Each row is a point. The window is the flat piece filled in between its corners: a triangle in 3 columns, a solid with four corners in 4, and so on. A path goes straight from each point to the next, and from the last back to the first. List the points from which the path goes on through the window.

Window, 4 rows:
[[-0.14  0.34 -0.09  0.39]
 [-0.30 -0.04 -0.41 -0.51]
 [-0.52  0.25  0.09  0.11]
 [-0.06 -0.02 -0.12  0.33]]
Path:
(1): [-0.04 -0.01  0.04 -0.29]
(2): [-0.29  0.10 -0.61  0.18]
(3): [-0.51  0.25 -0.40  0.20]
(4): [-0.23  0.27  0.28  0.21]
(5): [-0.10 -0.01 -0.10 -0.46]
(6): [-0.50  0.01 -0.67 -0.24]
(7): [-0.26  0.15 -0.39  0.25]
(8): [ 0.00 -0.02 -0.14 -0.02]
Through the window after points: 3, 5

Window:
[[ 0.00 -0.09  0.62  0.13 -0.24 -0.18]
 [ 0.43  0.04  0.24 -0.56 -0.21  0.25]
 [ 0.24  0.31 -0.32 -0.22 -0.41  0.23]
 [ 0.14  0.49  0.03 -0.05  0.25  0.07]
 [ 0.00 -0.50  0.05  0.01 -0.02  0.95]
 [-0.23 -0.68  0.24  0.31 -0.14 -0.42]]
Path:
(1): [ 0.03  0.07 -0.13 -0.27 -0.23  0.09]
(2): [-0.18  0.13 -0.05 -0.28 -0.36  0.22]
(3): [ 0.46  0.19 -0.14 -0.02 -0.29  0.15]
(4): [ 0.38 -0.20  0.23  0.04 -0.25  0.08]
(5): [-0.36  0.05  0.28 -0.12  0.09  0.42]
(6): [-0.54 -0.22  0.29  0.03 -0.30  0.34]
(7): [ 0.13 -0.42  0.15  0.26  0.01  0.05]
(8): [ 0.36  0.10 -0.10  0.28 -0.40  0.24]
Through the window after points: 2, 4, 8

Window:
[[-0.01  0.10 -0.25 -0.26  0.45 -0.19  0.04 -0.10]
 [-0.36  0.01 -0.36 -0.22  0.42  0.10  0.53 -0.57]
 [ 0.17  0.32 -0.44  0.74 -0.46 -0.06 -0.23  0.36]
 [-0.24 -0.08 -0.33 -0.16  0.16  0.25 -0.21 -0.34]
 [ 0.32  0.21 -0.27  0.24 -0.53  0.41  0.08  0.54]
 [ 0.09  0.50  0.11  0.59 -0.28  0.46 -0.08  0.46]
 [-0.39 -0.34  0.15 -0.06 -0.10 -0.02  0.22  0.01]
 [ 0.10 -0.44  0.20 -0.10  0.10 -0.07  0.21 -0.61]]
Path:
(1): [-0.13 -0.42 -0.33  0.30  0.32 -0.01  0.39  0.03]
(2): [ 0.03 -0.51 -0.22  0.11  0.17  0.04  0.26  0.27]
(3): [-0.50  0.28 -0.03 -0.16  0.03  0.06  0.00 -0.70]
(4): [ 0.06  0.03  0.19 -0.30 -0.30 -0.19  0.27 -0.37]
(5): [-0.16 -0.51 -0.35  0.30  0.66  0.32  0.06 -0.46]
(6): [ 0.06 -0.36  0.05  0.03  0.33  0.32  0.08 -0.22]
(7): [ 0.02  0.06 -0.08 -0.10 -0.39 -0.43  0.19 -0.37]
(8): [ 0.09  0.60 -0.19 -0.14 -0.45 -0.20 -0.16 -0.03]
(9): [ 0.05 -0.20 -0.36  0.87 -0.14  0.25  0.03  0.42]
(10): [-0.04 -0.19 -0.22  0.12  0.25  0.28  0.13 -0.11]
(11): [-0.18  0.18 -0.08 -0.39 -0.10  0.17 -0.02 -0.20]
(12): [-0.07  0.24  0.06 -0.32 -0.48 -0.10 -0.17 -0.25]
(13): [-0.13 -0.31 -0.21  0.29  0.22  0.33  0.27 -0.04]
(14): [-0.29 -0.41 -0.06  0.11  0.04  0.07  0.05  0.07]
(15): [ 0.02  0.19 -0.23 -0.30 -0.29 -0.20  0.22 -0.36]
(16): [-0.26  0.18 -0.14 -0.50 -0.14 -0.02 -0.05 -0.56]
Through the window after points: 4, 6, 8

Window, 8 rows:
[[ 0.08  0.34  0.30  0.06 -0.29 -0.47  0.18 -0.41]
 [-0.14 -0.43 -0.96 -0.52  0.11 -0.39  0.02  0.47]
 [ 0.22  0.30  0.02 -0.67  0.42 -0.32  0.44  0.06]
 [-0.34 -0.36 -0.34  0.10 -0.08  0.22 -0.02 -0.25]
 [ 0.16  0.34 -0.14 -0.15 -0.79  0.17 -0.13 -0.17]
 [ 0.29  0.18 -0.46  0.22  0.12  0.12 -0.14  0.18]
 [ 0.06 -0.09  0.07  0.03 -0.36  0.11 -0.09  0.28]
 [-0.62  0.64  0.40  0.21 -0.31 -0.19  0.03  0.33]]
Path:
(1): [-0.28 -0.03 -0.50  0.10 -0.21 -0.16  0.21  0.18]
(2): [ 0.24 -0.01 -0.01  0.05 -0.44 -0.02  0.64 -0.34]
(3): [-0.12  0.35  0.21 -0.05 -0.09 -0.06 -0.13  0.08]
(4): [-0.09  0.43  0.37 -0.21  0.02 -0.30 -0.34 -0.08]
(5): [ 0.05  0.33  0.08  0.31 -0.37 -0.11  0.27 -0.15]
(6): [ 0.18  0.24 -0.20  0.05 -0.39  0.13  0.36 -0.15]
(7): [ 0.00  0.46  0.49 -0.39  0.18 -0.33 -0.41  0.15]
(8): [ 0.29  0.02  0.14 -0.58 -0.28 -0.33 -0.40  0.07]
(9): [-0.33  0.05 -0.78  0.31  0.06  0.50  0.55  0.37]
(10): [ 0.27  0.19 -0.40  0.24  0.08  0.15  0.15  0.18]
(11): [ 0.00  0.08 -0.21 -0.13 -0.08 -0.11 -0.35 -0.03]
(12): [ 0.06  0.15 -0.26 -0.12  0.05 -0.22 -0.16  0.04]
(13): [-0.06  0.18 -0.42  0.10 -0.38  0.05  0.45 -0.06]
(14): [-0.31  0.20 -0.34 -0.10 -0.28 -0.13  0.18  0.27]
(15): [ 0.18  0.22  0.12 -0.16  0.10  0.09 -0.36  0.19]
(16): [ 0.04 -0.37 -0.43 -0.35  0.36 -0.11 -0.19  0.07]
Through the window after points: 10

Window, 9 rows:
[[ 0.23 -0.17  0.36 -0.01 -0.43  0.72  0.10  0.12 -0.17]
 [-0.19  0.02 -0.10  0.44 -0.38 -0.36 -0.46  0.16  0.42]
 [-0.13 -0.20  0.61 -0.08  0.00 -0.24 -0.05 -0.10 -0.04]
 [ 0.11 -0.28 -0.57  0.02  0.12  0.77  0.21 -0.43  0.24]
 [-0.11  0.28 -0.87 -0.35  0.12 -0.11 -0.03 -0.20 -0.40]
 [ 0.15 -0.20  0.17  0.11  0.08 -0.54  0.37 -0.07  0.38]
 [-0.16 -0.74 -0.05  0.04 -0.47 -0.11 -0.07 -0.13  0.11]
 [-0.35  0.03 -0.36 -0.09  0.25 -0.25  0.22  0.14  0.05]
 [ 0.03  0.35  0.49 -0.46  0.07 -0.26  0.23  0.17  0.47]]
Path:
(1): [-0.11 -0.07 -0.36  0.05 -0.31  0.25  0.56 -0.41  0.03]
(2): [-0.25  0.27 -0.24 -0.17 -0.28 -0.11  0.67 -0.36  0.20]
(3): [ 0.27 -0.43  0.01  0.13  0.21  0.07 -0.04 -0.02  0.26]
(4): [ 0.16 -0.25 -0.16  0.08  0.03 -0.31 -0.26  0.14 -0.06]
(5): [-0.29  0.13  0.24 -0.09 -0.18 -0.02  0.76 -0.44  0.56]
(6): [-0.39  0.23  0.13 -0.07 -0.45 -0.05  0.11  0.00  0.15]
(7): [ 0.22 -0.27  0.16 -0.07  0.15 -0.02 -0.20  0.11  0.13]
(8): [ 0.35 -0.10 -0.32  0.03  0.12 -0.34  0.01  0.42  0.05]
(9): [-0.45  0.12  0.24 -0.04 -0.37 -0.26 -0.11 -0.22  0.14]
(10): [-0.26 -0.03 -0.04  0.06 -0.10 -0.28  0.27 -0.19 -0.01]
(11): [ 0.17 -0.74 -0.20  0.08 -0.02 -0.08 -0.28  0.13  0.22]
(12): [ 0.22 -0.30 -0.27 -0.16  0.55  0.54 -0.46  0.02  0.43]
Through the window after points: 2, 4, 12

Window:
[[ 0.21 -0.17  0.09  0.15 -0.20 -0.27  0.71  0.43  0.20  0.07 -0.68]
 [-0.14  0.15  0.46 -0.08 -0.38  0.50  0.55 -0.20 -0.25  0.00 -0.20]
 [-0.26  0.14  0.27  0.09  0.17  0.16  0.14  0.05  0.23  0.37 -0.32]
 [ 0.10  0.27  0.08  0.22 -0.30  0.03 -0.26 -0.19  0.63 -0.60  0.39]
 [ 0.24 -0.27  0.18 -0.26  0.30 -0.49  0.11 -0.30  0.29 -0.03 -0.22]
 [-0.09  0.66 -0.09 -0.48 -0.56  0.11 -0.55 -0.02  0.22 -0.43  0.59]
 [-0.17 -0.25  0.04  0.31 -0.24 -0.25  0.18 -0.16 -0.14  0.22 -0.35]
 [-0.08 -0.43  0.50  0.10  0.10 -0.66  0.16  0.33  0.29 -0.29  0.25]
 [ 0.34  0.00 -0.02  0.21  0.04 -0.53  0.53  0.04  0.33  0.27  0.23]
 [-0.04 -0.25  0.11 -0.08 -0.24  0.98  0.00  0.08 -0.33  0.07 -0.09]
 [ 0.29  0.97  0.14 -0.14 -0.12  0.31 -0.82 -0.17 -0.26 -0.60  0.48]]
Path:
(1): [ 0.37  0.20  0.43  0.07 -0.81 -0.12 -0.02 -0.03  0.33  0.27 -0.06]
(2): [-0.28  0.05 -0.03  0.12  0.08  0.07  0.16  0.12 -0.05 -0.24  0.02]
(3): [-0.07  0.19 -0.46  0.08  0.14 -0.17  0.35 -0.03 -0.03 -0.46  0.05]
(4): [ 0.29 -0.01  0.35  0.04 -0.17 -0.35  0.16  0.07  0.35  0.26  0.18]
(5): [-0.05  0.27  0.34  0.09 -0.46  0.01 -0.13  0.10  0.26  0.25  0.00]
(6): [ 0.00  0.01 -0.25 -0.06  0.22  0.26  0.33 -0.04 -0.13 -0.58 -0.07]
(7): [-0.16 -0.04 -0.02 -0.10  0.28 -0.21  0.28 -0.20  0.14 -0.11 -0.16]
(8): [ 0.41 -0.11  0.37 -0.05 -0.25 -0.29 -0.04  0.02  0.26  0.10 -0.03]
(9): [ 0.12  0.09  0.21 -0.02 -0.38  0.04 -0.09  0.08  0.17  0.02 -0.01]
(10): [-0.03  0.28 -0.02  0.08  0.07  0.05  0.09 -0.24  0.10 -0.16 -0.05]
(11): [-0.14 -0.12 -0.17  0.11  0.33 -0.14  0.37 -0.20 -0.40 -0.63 -0.19]
(12): [ 0.14  0.19  0.48 -0.15 -0.34 -0.17 -0.36  0.03  0.57  0.12  0.52]
Through the window after points: 3, 7

Window:
[[ 0.25 -0.78  0.28  0.01 -0.85 -0.24  0.43  0.20 -0.44 -0.10  0.10  0.00]
 [-0.02  0.16 -0.06 -0.35 -0.23 -0.52  0.11  0.14 -0.29 -0.67 -0.06 -0.31]
 [ 0.31 -0.02 -0.13  0.07 -0.37 -0.23  0.38  0.08  0.00 -0.05 -0.16 -0.16]
 [-0.50 -0.20 -0.33  0.21 -0.02  0.17  0.29  0.08  0.11  0.65  0.36 -0.31]
 [-0.33  0.42 -0.02  0.37 -0.41  0.31  0.19  0.67  0.13  0.10  0.72 -0.19]
 [-0.31  0.70  0.30 -0.20 -0.27 -0.12  0.38 -0.39 -0.15  0.10 -0.03  0.16]
 [-0.06 -0.56  0.17 -0.19 -0.06  0.25 -0.09  0.40 -0.05  0.61  0.13  0.07]
 [ 0.06 -0.40 -0.34 -0.52  0.10  0.42 -0.10 -0.20 -0.12 -0.06 -0.01 -0.34]
 [ 0.16 -0.17 -0.75  0.13  0.20  0.38  0.03 -0.07 -0.58  0.00 -0.25 -0.46]
 [-0.08  0.12  0.26 -0.23  0.05 -0.09  0.70 -0.28 -0.21  0.23  0.25  0.24]
 [ 0.05  0.53  0.14 -0.01  0.04  0.20 -0.05 -0.18 -0.20  0.45  0.44 -0.25]
 [ 0.27 -0.01  0.03  0.65 -0.08 -0.21 -0.52 -0.03  0.12 -0.17 -0.05  0.12]]
Path:
(1): [-0.25  0.45 -0.20 -0.46 -0.32 -0.17  0.27 -0.20 -0.20  0.13  0.21  0.65]
(2): [-0.16  0.33  0.40  0.22 -0.15  0.08  0.27 -0.11 -0.06  0.05 -0.02 -0.49]
(3): [ 0.17 -0.04  0.30  0.56 -0.10  0.37  0.29  0.37 -0.12  0.04  0.13 -0.80]
(4): [-0.27  0.10 -0.27 -0.05 -0.12  0.07  0.19  0.04 -0.08  0.28  0.33  0.04]
(5): [ 0.27 -0.23 -0.38 -0.19 -0.38 -0.14  0.27 -0.03 -0.41  0.12  0.11  0.14]
(6): [-0.37  0.12  0.24 -0.04  0.04  0.19  0.46  0.06 -0.01  0.12  0.08 -0.50]
(7): [-0.04  0.15 -0.01  0.18 -0.13  0.14  0.09  0.02 -0.20 -0.18 -0.04 -0.22]
(8): [ 0.02  0.11 -0.48  0.00 -0.08 -0.08  0.17 -0.06 -0.14  0.18  0.36 -0.18]
Through the window after points: 1, 3

Window (12 x 12):
[[-0.64 -0.07  0.36 -0.03  0.35 -0.53  0.26 -0.07 -0.02 -0.23  0.05  0.05]
 [-0.17  0.30  0.02  0.04  0.02  0.03 -0.21 -0.18  0.16  0.40  0.51 -0.32]
 [-0.14 -0.24 -0.21 -0.16 -0.43  0.27 -0.04 -0.17  0.63  0.32 -0.30  0.52]
 [ 0.27  0.19  0.06 -0.38 -0.07  0.04 -0.47  0.01  0.34  0.34 -0.10  0.22]
 [-0.24 -0.23 -0.17  0.22  0.53  0.03  0.23 -0.26  0.04 -0.74  0.00  0.05]
 [ 0.07  0.66  0.12 -0.28 -0.16  0.14  0.16  0.13  0.47  0.04  0.41 -0.32]
 [-0.03  0.20  0.23  0.41  0.40  0.35  0.38  0.06  0.21 -0.13 -0.10 -0.32]
 [-0.24  0.08  0.28  0.48  0.29  0.04  0.53 -0.31 -0.01 -0.49  0.05  0.59]
 [ 0.24 -0.17 -0.39 -0.17 -0.08  0.40  0.58  0.26  0.27  0.51 -0.08  0.76]
 [-0.37  0.09 -0.14  0.57  0.00 -0.22  0.30  0.03 -0.16 -0.45 -0.23  0.32]
 [ 0.20 -0.08 -0.33 -0.02 -0.24  0.24  0.41 -0.51  0.02  0.16 -0.49  0.30]
 [ 0.18  0.05  0.36 -0.45 -0.42  0.38 -0.27  0.23  0.18  0.20  0.39 -0.24]]
Path:
(1): [ 0.14  0.05  0.00 -0.04 -0.18 -0.04  0.23  0.11  0.22  0.09  0.04 -0.13]
(2): [-0.17  0.57  0.02 -0.16  0.58  0.85 -0.06 -0.18  0.44  0.17  0.01  0.71]
(3): [-0.19  0.13  0.08 -0.01  0.07  0.30  0.15 -0.19  0.07 -0.02 -0.05  0.27]
(4): [ 0.42 -0.24  0.00  0.08 -0.07 -0.18  0.45 -0.16  0.50  0.06  0.14 -0.02]
(5): [ 0.08 -0.40  0.06 -0.03  0.08 -0.24  0.08  0.20  0.82 -0.05  0.32 -0.37]
(6): [-0.26  0.20  0.05 -0.04  0.20  0.10  0.07 -0.24 -0.23 -0.22 -0.14  0.33]
(7): [-0.10  0.18  0.11 -0.44  0.21  0.87  0.25 -0.12  0.19 -0.12 -0.36  0.20]
(8): [-0.03  0.14 -0.09  0.29 -0.35 -0.78  0.07  0.05  0.37  0.20  0.57 -0.12]
(9): [ 0.36 -0.18  0.37  0.07  0.21 -0.25  0.41  0.11  0.41 -0.33 -0.04 -0.07]
(10): [-0.19  0.27 -0.06  0.17  0.15  0.43  0.20 -0.04  0.12  0.08  0.01  0.00]
(11): [-0.31  0.01 -0.19 -0.09 -0.02  0.16  0.11 -0.05  0.09 -0.19 -0.11  0.33]
(12): [ 0.28 -0.05  0.44  0.37  0.14 -0.39  0.49 -0.20  0.13  0.13  0.28  0.30]
Through the window after points: 1, 5, 7, 9

Window, 14 rows:
[[ 0.26 -0.35 -0.33  0.05  0.32  0.36  0.20 -0.39 -0.29  0.17  0.07 -0.16
  -0.05  0.09]
 [-0.15 -0.14  0.63 -0.18 -0.14  0.42 -0.80  0.08 -0.12  0.04 -0.27  0.02
  -0.19  0.15]
 [ 0.25 -0.16  0.22  0.01 -0.17  0.11  0.06 -0.29  0.12  0.27  0.07  0.10
   0.16  0.02]
 [-0.12 -0.55 -0.11  0.00  0.20 -0.22  0.00 -0.15  0.41  0.30  0.61 -0.60
   0.00 -0.07]
 [ 0.01  0.07 -0.28 -0.30 -0.03 -0.17 -0.06 -0.15 -0.10  0.09 -0.31  0.55
   0.18 -0.67]
 [-0.25  0.47 -0.14  0.23  0.33  0.03  0.10 -0.77  0.45 -0.68 -0.04 -0.14
   0.24 -0.07]
 [-0.50  0.37 -0.35  0.02 -0.15  0.50  0.45 -0.38 -0.30  0.00 -0.28 -0.03
   0.16 -0.23]
 [ 0.70 -0.08 -0.35 -0.28 -0.81 -0.10 -0.09 -0.28 -0.32 -0.55 -0.28  0.09
  -0.05  0.23]
 [-0.32 -0.50 -0.06 -0.54 -0.04 -0.47  0.55  0.17 -0.42 -0.24 -0.31  0.50
   0.22  0.30]
 [-0.01  0.06 -0.30  0.51 -0.32  0.31 -0.01  0.08  0.21 -0.22  0.04 -0.02
   0.03 -0.22]
 [-0.18  0.03 -0.14 -0.17 -0.13  0.52  0.15  0.05  0.02  0.00  0.26  0.11
  -0.38 -0.22]
 [-0.25 -0.31  0.09 -0.01 -0.05 -0.27  0.44  0.30  0.08 -0.18 -0.28  0.02
  -0.59 -0.52]
 [-0.02 -0.20 -0.62 -0.37 -0.03  0.28 -0.35 -1.14  0.72 -0.11 -0.25 -0.01
  -0.15  0.18]
 [-0.10  0.55 -0.38  0.14  0.04  0.07 -0.21 -0.14  0.30  0.56 -0.01  0.18
  -0.16 -0.32]]
Path:
(1): [ 0.01 -0.11 -0.11 -0.23 -0.04  0.19  0.11 -0.22  0.15 -0.04 -0.30 -0.13
  0.08  0.00]
(2): [ 0.02  0.15  0.02  0.04  0.10  0.15  0.36  0.35  0.09 -0.07 -0.13 -0.07
  0.04 -0.14]
(3): [-0.36 -0.33 -0.34 -0.25 -0.53 -0.23 -0.19 -0.56 -0.50  0.12  0.09  0.52
 -0.37 -0.32]
(4): [-0.12 -0.13 -0.16  0.15 -0.13 -0.20 -0.28 -0.77 -0.11 -0.01 -0.24  0.14
 -0.54 -0.13]
(5): [-0.04 -0.02 -0.17 -0.46  0.00  0.44  0.09  0.38  0.32 -0.14 -0.05 -0.06
  0.40 -0.04]
(6): [ 0.21  0.37 -0.19 -0.34  0.23  0.43 -0.01  0.13  0.38  0.24 -0.37 -0.05
 -0.01 -0.36]
(7): [-0.31  0.08 -0.28  0.32 -0.18 -0.19 -0.04 -0.41 -0.04  0.17  0.20  0.23
 -0.18 -0.13]
(8): [-0.13  0.04 -0.03  0.14 -0.03  0.12  0.04 -0.29 -0.13  0.05  0.14  0.16
  0.01 -0.08]
Through the window after points: 6, 8

Window (14 x 14):
[[-0.68  0.22  0.03  0.36 -0.35  0.67  0.23  0.37  0.04 -0.18  0.23  0.05
   0.17 -0.25]
 [ 0.37 -0.42 -0.28  0.18  0.45 -0.17 -0.08  0.02  0.20 -0.31  0.35  0.08
   0.60  0.30]
 [ 0.14  0.01 -0.37 -0.33 -0.49 -0.54 -0.15 -0.22 -0.25 -0.23 -0.20 -0.17
  -0.07 -0.21]
 [-0.06 -0.10 -0.17  0.46 -0.33  0.49  0.56 -0.03 -0.39  0.04 -0.14  0.05
   0.36  0.05]
 [-0.29 -0.30 -0.10  0.20  0.27  0.53  0.42  0.49 -0.35  0.00 -0.36  0.33
   0.26  0.03]
 [ 0.40  0.07 -0.39 -0.13 -0.12 -0.69  0.00 -0.42  0.30 -0.28  0.40  0.42
   0.13 -0.59]
 [-0.12  0.29  0.00  0.49 -0.19  0.13  0.10 -0.20  0.53  0.29 -0.16 -0.08
  -0.15 -0.29]
 [ 0.39 -0.30 -0.32 -0.39 -0.04  0.46  0.03  0.20  0.13 -0.23  0.13  0.30
   0.60 -0.02]
 [-0.12  0.11  0.22  0.13 -0.39  0.19  0.06 -0.12  0.13 -0.03  0.29  0.40
  -0.27  0.01]
 [ 0.73  0.26 -0.38  0.15 -0.61 -0.60 -0.25 -0.09 -0.13 -0.33 -0.02 -0.05
  -0.51 -0.61]
 [ 0.41 -0.07 -0.53 -0.23 -0.05 -0.24  0.17 -0.10 -0.14 -0.01  0.35 -0.18
  -0.23 -0.26]
 [ 0.34 -0.48 -0.55  0.08 -0.17 -0.41 -0.13  0.15  0.07  0.23  0.26  0.22
   0.33 -0.07]
 [-0.01  0.09  0.68  0.24 -0.26 -0.03  0.23  0.04  0.52  0.08  0.41  0.01
   0.15 -0.50]
 [-0.36 -0.37  0.06  0.35 -0.29  0.66  0.10 -0.11 -0.17 -0.10 -0.08  0.01
  -0.10 -0.43]]
Path:
(1): [ 0.00 -0.26 -0.24  0.05 -0.26  0.07  0.26  0.27  0.39 -0.22  0.09  0.13
  0.06 -0.09]
(2): [ 0.15  0.15 -0.11  0.20 -0.14 -0.05 -0.14 -0.31 -0.12  0.23  0.05  0.07
  0.10 -0.21]
(3): [-0.18  0.25 -0.20  0.37  0.52  0.31 -0.15 -0.12 -0.25  0.50 -0.10  0.14
  0.56  0.05]
(4): [ 0.11 -0.28 -0.13 -0.05 -0.44 -0.09  0.20  0.06  0.26 -0.29  0.24  0.08
  0.01 -0.20]
(5): [ 0.22 -0.28 -0.23  0.36 -0.26 -0.34  0.22  0.07  0.55 -0.54 -0.31 -0.31
 -0.44  0.03]
(6): [ 0.13  0.06 -0.20  0.12 -0.35  0.12 -0.05 -0.02 -0.31  0.05  0.20  0.21
  0.11 -0.45]
(7): [ 0.37  0.73 -0.29  0.06  0.02  0.13 -0.09 -0.41 -0.12  0.05  0.31  0.11
  0.41 -0.51]
(8): [-0.05 -0.66 -0.07  0.07 -0.28 -0.50  0.21  0.14  0.44 -0.30  0.14  0.29
 -0.14 -0.19]
(9): [ 0.03 -0.45 -0.07  0.22 -0.14  0.09  0.45 -0.14  0.26 -0.35 -0.06 -0.18
 -0.05 -0.51]
(10): [ 0.14  0.49 -0.21  0.14 -0.12  0.09 -0.44  0.29 -0.09  0.43  0.45  0.63
  0.39  0.30]
(11): [-0.02  0.30  0.04  0.27  0.18  0.19  0.04 -0.30 -0.40  0.32  0.33  0.18
 -0.01 -0.42]
(12): [-0.03 -0.65 -0.28  0.08 -0.46  0.16  0.21  0.44  0.33 -0.39 -0.34  0.05
  0.15 -0.04]
(13): [-0.25 -0.28 -0.13  0.00  0.03  0.24  0.28  0.28  0.49 -0.23  0.15  0.17
  0.15  0.11]
(14): [ 0.41  0.02 -0.11  0.27 -0.14  0.05 -0.07 -0.44 -0.67  0.25  0.10 -0.02
  0.26 -0.53]
(15): [-0.05 -0.02  0.19  0.23 -0.26 -0.02 -0.08  0.06 -0.08  0.10  0.31  0.17
  0.08 -0.22]
(16): [ 0.09  0.00  0.09 -0.03 -0.06  0.27  0.67  0.01  0.67 -0.23 -0.06  0.07
 -0.01 -0.28]
Through the window after points: 1, 5, 7, 11, 15
